Each row is a point. Two turns around zero, p and q, are shown by what they do to some points. Write where each new point lands after one turn and then the other. Backwards means that the second turn is done in reverse. Each puzzle has new turns, and all numbers are rounded.
In the rows, zero is written as 128.

Turn p:
[139 137] => [142 132]
[ 96 155] => [109 165]
[149  92] => [134  87]
Turn q:
[139 169] => [167 146]
[113 153] => [138 156]
[134 102] => [112 107]
[126  88] => [ 96 104]
Where do these land?
q, then p: [126 160] => [158 139]
q, then p: [115  82] => [ 80 127]
p, then q: [143 142] => [146 118]

Turn p:
[115 165 101] => [ 91 142 101]
[165 143 119] => [146 128  91]
[149 100 136] => [157 108 134]
[133 105 147] => [150 121 148]
[ 74 110 106] => [ 80 110 161]
[133 146 159] => [145 160 131]
Turn q:
[141 112 143] => [107 134 141]
[114 107 174] => [100 173 128]
[140 171  94] => [174  97 137]
[116 122 100] => [131 108 105]
Where do these land?
p, then q: [114 136  93] => [126 129  90]
q, then p: [158 114 112] => [134 118 163]
q, then p: [122 109 197] => [ 95 192 124]
q, then p: [133 155 111] => [157 115 120]
q, then p: [113 126 126] => [119 123 117]

Turn p:
[161 135 149 118] => [126 151 148 155]
[113 121 114 161] => [134 108  95 127]
[144 164 138 110] => [154 153 154 132]
[151 152 166 130] => [139 171 133 152]
[110  89  72 110] => [105  66 141 101]
[ 90 107 128 139] => [110 119  98 101]
Turn q:
[158 116 158  86] => [140 156 124  75]
[113 135 164 122] => [128 118 160 105]
[114 131  86 107] => [139 160 127 164]
[159 138  93 129] => [149 134  89 145]
[ 89 115 116 155] => [ 95 117 145 161]
[136 133 151 170] => [116  82 123 118]
Where do these land?
q, then p backwards: [123 136 145 122] => [124 135 118 112]
p, then q: [124 149  88 102] => [119 144 120  80]
p, then q backwards: [150 122 121 165] => [132 141  94 153]
p, then q: [150  81 156 100] => [113 105 185 144]
q, then p: [ 85 139 107 107] => [147 162  99 150]
q, then p: [137 141 150 172] => [ 81 106 125 124]
